Every row gives one point. The window is the flat piece filled in between its corners: a triangle in 3 columns, a solid with four corners in 4, and so on. A path goes straight from each point to the next, and from the last back to the first. After which points does the path pass through the window?

Window, 4 rows:
-7	10	16	38
28	48	-14	-28
3	44	20	-15
-42	-42	15	21
Path:
(1): -45	54	17	0
(2): -6	1	27	10
(3): 31	8	17	-17
(4): -22	20	-20	20
(5): -62	-36	-24	38
(6): 14	-1	45	18
(7): 36	48	36	-23
(8): -22	19	-29	-5
Through the window after points: 7

Window, 6 rows:
-39	-42	-21	-54	9	-4
-14	-27	20	-6	-17	8
22	-15	7	-10	34	-5
73	21	-6	6	-4	17
9	66	14	48	-7	29
10	48	-13	33	-3	-50
Path:
(1): 35	32	2	-12	-13	-3
(2): 44	39	65	-17	5	49
(3): -24	-43	-34	-14	-4	1
(4): -3	-23	-26	-1	-5	10
(5): 44	3	34	-46	18	24
(6): -6	25	13	-25	2	13
(7): 21	-34	-14	29	-1	31
(8): 2	35	-8	68	10	48
(9): 36	41	15	-30	4	-38
(10): 11	-14	15	-42	9	-12
(11): -14	-48	-35	21	4	5
(12): 1	-38	12	43	-8	17
(13): -19	31	7	-59	23	-21
(14): 19	25	53	-30	4	32
(15): 39	-12	-57	11	-2	-10
(16): 44	11	-21	57	20	-3
Through the window after points: 14, 16

Window (8 x 8):
16	7	-50	20	0	-32	-17	-27
31	-2	0	3	-40	-27	-23	-24
1	27	5	-9	54	-46	8	-1
48	-95	13	31	25	35	18	21
-42	-14	30	24	-11	26	32	15
-19	35	-16	34	-34	62	16	65
43	4	7	9	-14	34	-35	-44
14	-7	-14	-14	-8	47	17	11
Path:
(1): 10	-34	-5	17	-18	13	-25	3
(2): -5	-16	9	0	5	3	-20	11
(3): 14	-5	-20	15	4	10	47	4
(4): 29	5	-11	24	-17	-17	36	-30
(5): 12	-3	-20	-2	25	36	-55	31
(6): -7	-16	-19	3	16	-3	-14	15
(7): -2	40	26	23	-58	28	31	-19
(8): 16	2	-6	20	-3	33	48	19
(9): -3	-18	3	6	5	35	-48	4
(10): -41	-25	0	1	8	25	-18	12
(11): 52	5	-25	41	-16	-34	43	-6
(12): 12	28	1	70	-2	-23	41	-35
(13): 39	-31	-12	-17	-10	37	-28	14
(14): -56	25	-31	-8	-8	14	-44	30
(15): 42	-29	39	35	-13	17	54	-10
(16): 19	10	6	11	-37	32	35	-6
Through the window after points: 14

Window (9 x 9):
-9	16	44	-56	-5	0	-18	14	11
2	-14	33	9	16	32	24	-27	11
-18	42	-72	-51	30	-74	9	-80	-52
-31	4	-23	2	-13	2	-6	-13	18
6	30	-9	8	-2	32	-25	-47	10
2	90	57	-36	28	-32	30	77	41
9	-41	-26	-10	64	-1	-30	-26	-59
57	-26	14	25	12	-12	2	-7	-7
53	-5	-8	-19	29	13	25	11	21
Path:
(1): -1	8	-12	-22	17	8	-1	0	-22
(2): -19	24	9	-6	-14	29	-4	2	-38
(3): 22	20	-23	-11	29	-24	-13	-37	26
(4): 25	3	8	-13	14	9	3	-25	54
(5): 3	13	21	-12	10	10	1	33	-15
(6): 11	26	-2	0	-9	12	-2	18	-33
(7): -6	-13	-21	-12	44	-27	17	-57	34
(8): 8	29	15	-18	27	-22	15	-48	58
Through the window after points: none

Window:
-13	47	-9	-53	32	-70	-40	10	-39	-29	-5
-18	3	13	58	51	55	-19	13	51	-5	-20
0	-33	-65	-16	-3	-59	-37	44	-9	-23	25
0	-28	11	31	21	-4	-14	-44	-49	56	-9
52	45	-16	-17	-42	19	-23	-43	-44	-22	24
-27	-8	12	1	1	39	24	-5	1	27	-33
14	3	51	4	-30	-9	-7	60	-3	-22	-50
-47	-13	66	15	0	-11	11	-30	-20	-8	-12
41	-1	-11	-26	-40	-16	-15	-13	38	24	3
32	20	23	17	-34	-1	6	-1	-47	21	54
11	-27	-13	-23	74	14	-7	4	14	-15	-23
Path:
(1): 15	29	13	15	23	-40	-5	-13	-13	-24	-11
(2): 11	-3	0	21	22	7	14	2	3	-1	-17
(3): -22	-16	15	-28	30	18	-45	-7	-1	-5	2
(4): 8	-14	18	-53	17	-6	-31	16	-2	42	33
(5): 5	23	-18	52	0	-29	-12	-13	-25	-46	-26
(6): 43	16	35	28	16	-48	49	-7	-5	4	2
(7): -27	-10	-13	6	-20	69	-72	-7	-36	24	18
(8): 11	-42	-15	-41	-17	29	-35	34	0	8	9
Through the window after points: 2, 6

Window:
-21	40	-45	5	6	-49	14	3	3	50	11	-12
-15	-20	-12	-34	-22	-2	14	-8	33	52	39	-8
24	-5	70	-10	51	20	-41	27	62	10	6	5
-24	-10	13	2	-21	-38	17	-2	-6	33	-22	5
-37	-31	4	-15	90	47	0	17	-11	-22	-8	-23
24	22	-22	-10	-26	-32	14	-13	11	-18	18	23
3	-7	-2	-12	58	81	-16	41	-8	11	-49	0
24	-39	16	39	61	49	-11	1	-7	20	11	-37
-9	-5	-32	11	-30	-23	5	8	45	-7	-2	-42
-39	43	-33	5	-58	-31	-41	-15	-11	-4	13	9
-12	32	-12	11	-51	-42	24	42	-23	17	46	-28
10	-71	-33	-4	62	20	-45	45	-6	-11	-8	-10
Path:
(1): 26	-5	16	-40	6	4	12	-2	-19	20	-15	-65
(2): -19	-12	-15	25	26	2	-24	14	40	-3	6	40
(3): -17	-44	-27	4	-11	31	7	53	65	-3	49	11
(4): 4	-28	-13	-14	35	-2	-27	10	-12	15	-8	-17
(5): 6	-31	-8	-18	26	-8	-6	13	-15	7	12	-63
(6): 7	-23	-19	35	40	50	-31	23	27	1	-11	69
(7): -41	-12	3	19	6	6	24	26	9	0	8	23
(8): 49	-10	-13	-40	-19	-21	-39	-20	22	23	2	-58
(9): -14	-3	-10	-49	17	-23	10	-35	-27	27	10	-19
(10): -4	32	-4	53	-29	-9	2	49	48	6	12	7
(11): -70	-26	-7	43	-23	-7	23	-1	40	-6	21	7
(12): 47	53	-35	-39	-13	-26	-39	12	-28	16	-6	-29
Through the window after points: 3, 5, 11

Window, 14 rows:
-95	23	23	-5	30	-55	-23	-8	3	3	-18	15	19	-10
-54	15	17	7	-16	-22	15	18	5	36	11	4	22	32
-9	3	19	7	-1	-24	43	-38	43	-11	-24	10	75	-10
-5	-37	56	-5	-6	48	25	-23	-13	-26	17	-18	-26	8
28	-28	-24	29	-15	25	-39	44	31	-27	-16	-19	-18	-34
28	29	48	9	39	2	-43	-31	8	35	-2	54	28	28
11	-53	-24	30	34	0	-40	11	38	0	-19	-31	-3	-19
3	-10	-12	-1	44	-6	-52	8	-44	19	-66	29	41	-7
19	-32	5	24	-24	-14	-35	-29	30	-33	26	28	-4	29
-12	25	-70	38	47	-5	-23	45	4	16	12	32	5	9
43	1	27	24	10	-15	-51	-12	24	-52	-8	-24	28	36
-20	-5	-18	28	13	-11	59	8	36	25	-33	-7	-48	-12
2	-14	42	-21	28	-19	0	10	11	-25	6	52	37	33
69	-27	59	26	9	-3	22	-16	-11	-14	27	26	12	2
Path:
(1): 33	-6	7	-12	-7	-5	-2	-8	6	-7	8	-9	17	-7
(2): -40	-31	52	59	34	6	15	6	1	9	-5	32	-14	30
(3): -7	-33	42	48	19	23	-11	-17	19	-15	-30	17	35	7
(4): 24	-3	2	-24	13	-19	-7	5	-27	5	12	6	-12	-2
(5): 24	10	-28	-14	45	-13	-42	14	-1	30	-18	10	2	-3
(6): -21	-44	25	38	11	2	-20	-7	-12	-21	-48	17	46	-2
(7): 1	-16	41	86	25	-13	14	30	48	9	-42	9	16	33
(8): -6	1	-23	-38	-4	-9	-6	-35	1	-3	17	13	1	-16
(9): 8	-6	4	-29	37	-31	-18	-34	20	26	27	-10	35	0
(10): -9	-8	18	60	-19	11	-26	24	9	-52	-29	25	-16	25
(11): 5	-17	4	41	13	9	22	14	27	-6	-17	25	3	12
(12): 5	12	24	-44	30	-40	-23	-17	-23	3	34	4	15	-4
(13): 38	-3	-3	-14	37	-34	-44	-26	25	24	4	-22	17	0
(14): -45	-2	9	37	5	-8	3	24	11	-18	-22	36	8	2
(15): -18	-22	15	40	29	2	2	2	1	-13	-29	19	14	4
(16): 36	30	-17	-41	7	-17	-21	-7	22	55	0	2	-11	-1
Through the window after points: 1, 3, 5, 7, 9, 11, 15

Window (14 x 14):
-16	-7	11	34	-15	-28	-17	6	8	-33	6	12	-58	43
6	35	-4	39	25	-3	-35	13	-26	17	-28	-28	54	-10
62	-2	-21	-3	-7	-17	-63	31	-41	1	15	-11	-26	6
62	23	37	9	29	-3	8	1	12	-27	-52	10	-7	40
14	-28	19	36	35	19	-4	52	-23	26	-21	-36	74	19
45	-20	-21	-19	-10	-29	47	30	25	-25	-20	25	35	-32
6	-23	21	5	-1	-22	-27	18	12	-47	-20	-27	3	-17
-8	16	-25	-65	-37	32	-9	25	-14	11	-37	-39	45	-27
33	29	-12	25	43	15	-28	24	-51	-64	-26	-21	-43	20
28	1	-11	16	-34	59	-32	-6	-28	-57	-14	-18	-22	-9
8	-50	-20	-64	-3	-5	-28	15	21	74	-33	49	-17	-38
-14	7	18	6	-29	1	-43	14	-63	-58	-39	3	3	3
-19	-14	-2	-43	13	-12	-15	-12	32	-16	-25	32	50	18
5	36	26	-53	4	30	7	26	37	-27	-23	41	33	-18
Path:
(1): 13	2	16	-14	3	-4	-3	15	-33	-13	-18	4	13	-3
(2): 16	5	-46	-2	0	33	-50	17	58	-11	-46	22	10	7
(3): -6	-2	-51	-13	3	-2	-25	44	41	-15	-54	6	3	24
(4): 18	-12	47	-25	11	-9	-3	-31	-26	8	6	21	53	-27
(5): 6	5	-1	-18	-2	24	-10	-8	-29	-22	1	-11	13	-14
(6): 21	17	-30	-13	-18	13	-32	71	2	-14	-81	-33	4	12
(7): -13	36	-23	1	-62	15	-6	52	63	-85	-48	9	36	-17
(8): 30	6	52	-59	65	20	-4	-5	-27	30	0	31	5	-4
(9): 34	8	13	-21	6	-2	14	2	-24	-19	-21	-14	-2	5
(10): 24	5	8	25	18	5	-25	38	33	-27	-41	28	20	15
(11): -3	0	-47	-30	-4	-13	-16	45	25	-22	-53	23	48	4
(12): 22	7	48	14	2	23	8	-11	-25	-18	-7	-26	0	-17
Through the window after points: 3, 5, 7, 9

Window (14 x 14):
69	-43	27	-43	-12	49	-93	30	22	-30	23	41	2	-42
29	52	22	-31	8	7	-24	5	74	-80	-19	14	43	-23
-30	0	15	12	4	23	34	-22	-22	5	-6	39	-19	38
28	-91	12	-41	7	-17	-34	35	27	-24	24	-1	-3	-58
-26	9	7	31	24	0	-22	10	2	40	-36	14	17	20
-6	14	-16	5	12	-33	-19	-57	-3	19	4	41	1	17
-24	7	-3	-43	6	8	0	-13	37	56	-28	23	-24	27
15	44	48	-51	-29	-26	5	22	50	-14	-16	48	85	-19
-4	21	2	26	-40	16	-4	-34	-9	45	2	-23	-27	20
19	10	8	14	32	4	30	-40	-11	69	-7	-7	-6	79
-35	15	-34	-24	0	22	0	-14	-19	41	8	-10	30	61
30	17	23	-22	-45	-25	-44	26	59	-62	-24	34	31	36
-3	34	-1	1	15	-8	-10	22	-10	31	39	12	-37	32
-23	27	34	-23	16	-14	-15	-35	-42	26	-26	-11	-20	44
Path:
(1): 10	27	-9	-27	-1	-21	-21	38	-6	6	-47	3	23	-39
(2): 7	3	27	-19	-3	4	-26	-23	26	9	12	20	8	31
(3): -58	13	45	8	20	-2	-29	-29	16	-3	11	24	6	24
(4): 77	1	-21	-32	-5	3	13	13	22	-7	-21	3	11	-2
(5): 45	42	11	-42	-9	-9	-9	8	-19	-12	-26	31	27	19
(6): -44	-41	25	11	7	14	-22	-1	73	43	30	5	12	-5
(7): -2	-2	30	-18	-4	2	-27	0	26	-6	15	26	3	15
(8): 6	28	-13	-14	-13	6	-9	-1	2	-4	-28	6	16	7
Through the window after points: 3, 5

Window:
34	-29	-10	9	-7	-19	-24	5	16	11	12	14	22	11
-46	57	40	-31	-30	18	-18	-29	36	-12	-4	18	22	15
10	-21	-5	21	12	-16	-6	-26	-33	10	-22	-2	-22	26
6	-30	19	-5	-11	-1	-6	14	-32	21	7	-10	30	3
-44	34	-5	-1	14	-19	11	0	-4	54	-17	16	-14	54
31	-43	13	-9	-6	-10	32	-11	11	1	1	27	6	-24
-21	0	-5	4	1	27	-7	9	28	-19	-7	-10	24	-23
-49	14	-16	-3	18	-21	-23	-29	-29	59	15	10	-35	17
-2	-6	14	27	2	-51	-4	12	-11	8	15	-16	1	-1
-38	39	-8	-14	11	-4	15	-28	-9	39	34	-8	-40	70
36	-25	-13	-30	-1	-28	-10	12	-8	-6	-19	-18	10	-26
-19	25	-34	11	14	-36	11	-40	-51	45	14	-6	18	26
25	26	16	0	-27	26	-4	19	12	-9	-2	24	1	-22
7	-14	4	-15	5	-3	-11	25	-5	-45	2	33	20	-13
Path:
(1): 18	-6	9	-5	27	-5	-24	-17	5	21	11	22	-2	-11
(2): -3	-1	14	-20	40	-11	-7	-3	-8	21	14	3	15	14
(3): -27	22	-25	31	-54	-21	8	4	3	10	-17	15	-25	30
(4): -31	-7	-10	-20	-39	-17	-2	16	-13	-10	-1	12	4	7
(5): 25	-6	-3	6	16	-18	-9	-9	-5	19	5	-3	11	4
(6): 4	12	20	-13	48	6	-21	7	9	-15	-12	15	7	-7
(7): -7	-8	-4	4	-77	-12	9	-9	-17	25	19	0	16	18
(8): -4	-9	-11	4	-95	1	-36	3	28	16	32	-1	-1	-51
(9): -5	14	17	-12	59	-12	11	-20	-21	-6	-17	7	26	44
(10): 8	6	5	4	20	-7	3	-16	-13	23	4	7	14	10
(11): -18	-9	1	4	-43	-9	-4	17	9	-8	1	15	-26	3
(12): -4	-3	-6	-1	-16	-12	0	3	-8	13	1	3	4	10
Through the window after points: 2, 4, 6, 12

Window:
-19	10	-1	-16	65	7	13	39	32	-14	19	33	-25	42
-8	-11	39	-21	51	16	-20	44	-13	-14	32	-29	-11	-16
-40	40	31	-18	24	9	-8	48	32	30	-4	12	-55	-12
45	7	85	11	26	-7	34	24	6	-7	-65	3	19	-43
-25	-50	34	-38	30	24	6	77	39	19	12	17	0	-21
-30	1	6	7	35	19	27	47	-16	35	-29	-8	31	-15
26	-42	-76	50	-49	-44	1	-30	-52	12	-18	14	-55	8
31	-14	-13	65	-95	-15	-27	34	-44	-16	-20	3	13	25
-18	17	12	-39	23	13	-10	16	27	-12	48	28	23	-34
4	-26	-22	27	-59	-52	-71	-7	-24	-10	-58	-1	10	25
-40	0	12	-21	21	-3	15	21	67	-38	38	-39	-6	-11
-1	9	1	-64	-4	-24	11	43	4	2	11	-15	-7	13
-26	-12	51	-34	4	51	9	4	11	1	5	-2	2	17
79	-5	21	4	15	38	-7	35	25	35	-53	-39	32	-36
Path:
(1): 16	-28	23	15	22	2	-4	62	19	73	43	2	-10	7
(2): -21	1	36	5	49	-12	6	17	23	21	3	7	9	21
(3): -7	11	-10	-21	-6	27	0	52	-2	3	-12	1	-18	-34
(4): -12	11	-3	-11	-4	5	-5	31	-3	-19	-8	7	-7	-6
(5): 27	-20	24	31	-12	-9	-15	18	16	37	24	12	8	5
(6): 11	-2	17	0	5	-42	-6	13	21	14	12	-25	19	3
(7): -17	-12	17	-24	15	79	11	46	24	-29	-13	-8	-19	-24
(8): 17	4	-41	-28	-14	23	-14	27	-33	-59	-13	36	-6	-58
(9): 12	-4	56	2	19	-13	23	27	16	22	-27	-14	6	3
(10): -16	-34	30	30	27	-39	16	8	-6	30	42	0	-32	45
(11): 8	8	-21	-31	-14	26	-3	42	18	-12	-43	12	10	-30
(12): -5	31	2	-29	50	8	2	54	3	-19	-30	17	-25	-38
(13): 7	-28	46	-2	-6	4	28	20	24	27	19	-17	14	13
(14): -8	-16	20	11	11	-22	1	-5	16	9	18	-6	-1	-9
(15): -10	2	-41	-18	-26	17	-5	53	8	-37	-27	-17	-25	7
(16): -24	10	8	-19	21	11	4	21	10	-28	-16	11	-8	13
Through the window after points: 2, 4, 6, 8, 14, 16

Window (14 x 14):
-9	27	-19	-9	-17	-5	6	21	55	-16	18	25	13	-52
-19	21	16	-5	-70	1	-11	-38	0	8	39	13	2	-33
-19	14	-7	7	-59	15	-31	-5	-17	-22	-17	55	8	-65
7	-13	9	36	-42	-20	14	-22	5	-39	2	23	32	-36
4	35	48	-21	37	-3	18	-21	-67	-27	-40	-17	10	-35
16	-14	-34	43	33	-37	-40	38	35	27	-35	-18	-73	13
-39	5	-14	37	-27	4	-14	-12	-19	-8	47	11	26	-82
47	-7	-25	16	24	21	-60	15	35	-13	-16	-31	-14	-3
-25	30	-4	-5	35	6	1	-32	-41	-13	-33	12	44	19
33	-16	-24	17	63	13	-20	15	14	-25	1	15	-73	24
-15	1	43	0	-6	37	33	18	-62	8	-16	8	39	-9
-8	5	-33	45	18	21	-18	23	40	-35	-32	-42	-74	18
17	-45	-47	6	50	19	-8	-10	44	8	-48	-26	-64	-4
-27	-17	-16	-26	-38	-17	-9	12	-37	-34	11	-5	15	-27
Path:
(1): 43	36	-25	15	9	-18	16	31	-38	10	-3	-45	4	-16
(2): 38	19	-55	26	3	15	6	-2	7	-16	0	-5	-13	-21
(3): -45	-33	45	0	16	-18	-34	27	13	-19	-33	13	-18	-10
(4): -54	10	44	9	37	5	-49	30	19	-19	-57	-29	-2	13
(5): 43	-2	-53	7	-34	20	33	-23	-12	-22	44	33	-19	-41
(6): 6	17	-31	11	-12	16	24	-4	7	-25	18	6	5	-48
(7): -61	-16	49	15	1	-26	-50	7	-29	17	-27	14	-8	-1
(8): -33	-26	8	-9	-10	20	-17	-7	2	-28	-6	27	-3	-16
Through the window after points: 8

Window, 14 rows:
15	0	-3	-17	33	5	59	19	-4	4	-38	-5	11	-18
-13	-3	17	-11	1	-8	6	-38	6	27	21	-55	-55	15
14	-4	-7	8	-35	-19	-14	32	-22	32	-19	9	-3	-5
-50	41	-7	-27	41	23	-18	27	10	66	95	-17	-35	-2
11	-12	-1	38	-8	-37	-11	2	-19	-52	-6	-25	15	22
15	-3	5	43	-2	-16	-5	-29	-2	11	-11	0	12	0
-4	-2	40	3	-33	-12	30	31	24	-9	-16	-25	32	-39
9	8	19	-10	-15	-9	-22	-39	-8	-51	-31	-8	28	7
-32	5	-8	21	-22	3	-23	-43	0	-32	-32	-33	-12	-23
33	-15	28	13	38	-18	-11	18	-14	-21	-9	-2	-8	-23
-30	-16	29	-1	26	15	-9	-2	3	9	-10	-34	-6	18
-25	37	13	18	40	-47	-19	-22	12	-24	-24	-7	-20	15
-35	-5	2	1	-21	-7	20	-18	-4	-19	-21	44	-5	-13
46	-21	-27	5	-1	10	-24	4	47	-3	11	-6	-33	53
Path:
(1): 7	18	17	2	-12	11	12	-14	-20	-14	-15	4	-19	4
(2): -6	-14	6	2	-2	-20	-24	4	7	1	-14	-19	18	0
(3): -14	-8	8	-10	15	-19	-9	-18	4	4	3	-39	-12	13
(4): 20	30	15	30	-49	34	31	-27	2	2	-16	10	-62	-21
(5): 12	6	41	24	7	15	-4	15	0	-10	-12	-14	-3	9
(6): -12	-8	-33	-21	-10	-42	-17	-12	-15	12	-7	3	-3	-15
(7): 8	-22	-20	4	1	-36	-38	-11	32	-14	5	-18	13	6
(8): -2	7	9	20	-13	3	2	-7	-12	3	-21	-7	-12	-6
Through the window after points: 1, 3, 5, 7

Window:
-13	18	-2	1	-8	-13	-18	-13	21	24	-10	22	-35	11
50	-32	13	-27	-14	-19	-19	-1	26	18	42	44	-5	15
3	4	3	-2	15	-24	14	-32	14	51	3	-19	35	-7
-17	-24	25	38	1	-49	18	21	-74	21	-5	-18	-1	18
51	14	2	24	-12	45	-13	-27	-7	3	23	13	20	-14
54	-20	-44	-56	12	-28	15	32	-8	-49	-47	17	-20	35
-30	-30	3	-42	35	24	25	13	-19	-2	-23	-6	-7	-1
-10	-13	77	41	40	45	42	51	28	-4	25	-46	-53	20
29	-27	-32	-36	22	-18	-47	5	-8	17	0	-3	-21	-36
7	12	7	33	1	-21	-36	-21	-11	-54	50	-33	-27	19
-30	-19	-11	43	-34	-19	-9	31	6	-49	-14	9	7	11
12	34	1	-2	-38	15	-18	18	-24	-8	24	-1	26	-28
22	-19	45	-11	-45	-2	-49	-23	11	57	6	-5	-2	-8
-45	11	-12	7	-2	-30	-95	-5	7	37	-12	13	52	11
Path:
(1): -33	-4	47	-15	34	-66	29	-11	-27	30	-46	31	31	-24
(2): -7	-5	-9	10	-8	0	-37	9	-4	11	9	-9	-7	17
(3): 11	-36	-42	1	-5	-9	-8	21	-17	19	35	-50	-27	8
(4): -12	-4	35	10	9	-27	-4	6	-34	0	-28	23	11	-3
(5): 17	-7	17	-40	5	-18	-13	-12	10	-20	-17	21	-12	-13
(6): 26	-16	-33	-7	2	-20	-13	28	-14	-6	-5	0	-2	33
(7): 13	-16	-31	-38	-35	-6	12	14	-19	1	22	-43	-34	49
(8): 31	-3	15	21	37	-8	-26	-3	-6	-7	-28	44	26	-39
(9): 3	-6	21	27	17	7	17	-24	-8	-21	-26	45	-8	-46
(10): 7	3	-14	-24	-19	-3	-30	19	-3	29	28	-35	10	32
(11): -12	-4	-9	14	10	-7	-14	5	-10	21	14	-19	14	16
(12): -12	0	51	-30	-6	-25	-43	-12	25	4	-45	41	-8	-25
(13): -9	-1	37	-8	31	-14	0	6	7	-10	-26	30	52	-21
(14): 18	-9	-19	13	-50	14	-30	-16	-14	45	28	-56	-58	21
(15): -4	-25	-26	16	-13	17	-9	-5	-6	32	24	-18	1	9
(16): 17	-4	21	-7	-7	-16	-26	3	-3	-5	-8	11	-3	-11
Through the window after points: 1, 3, 5, 7, 9, 11, 15
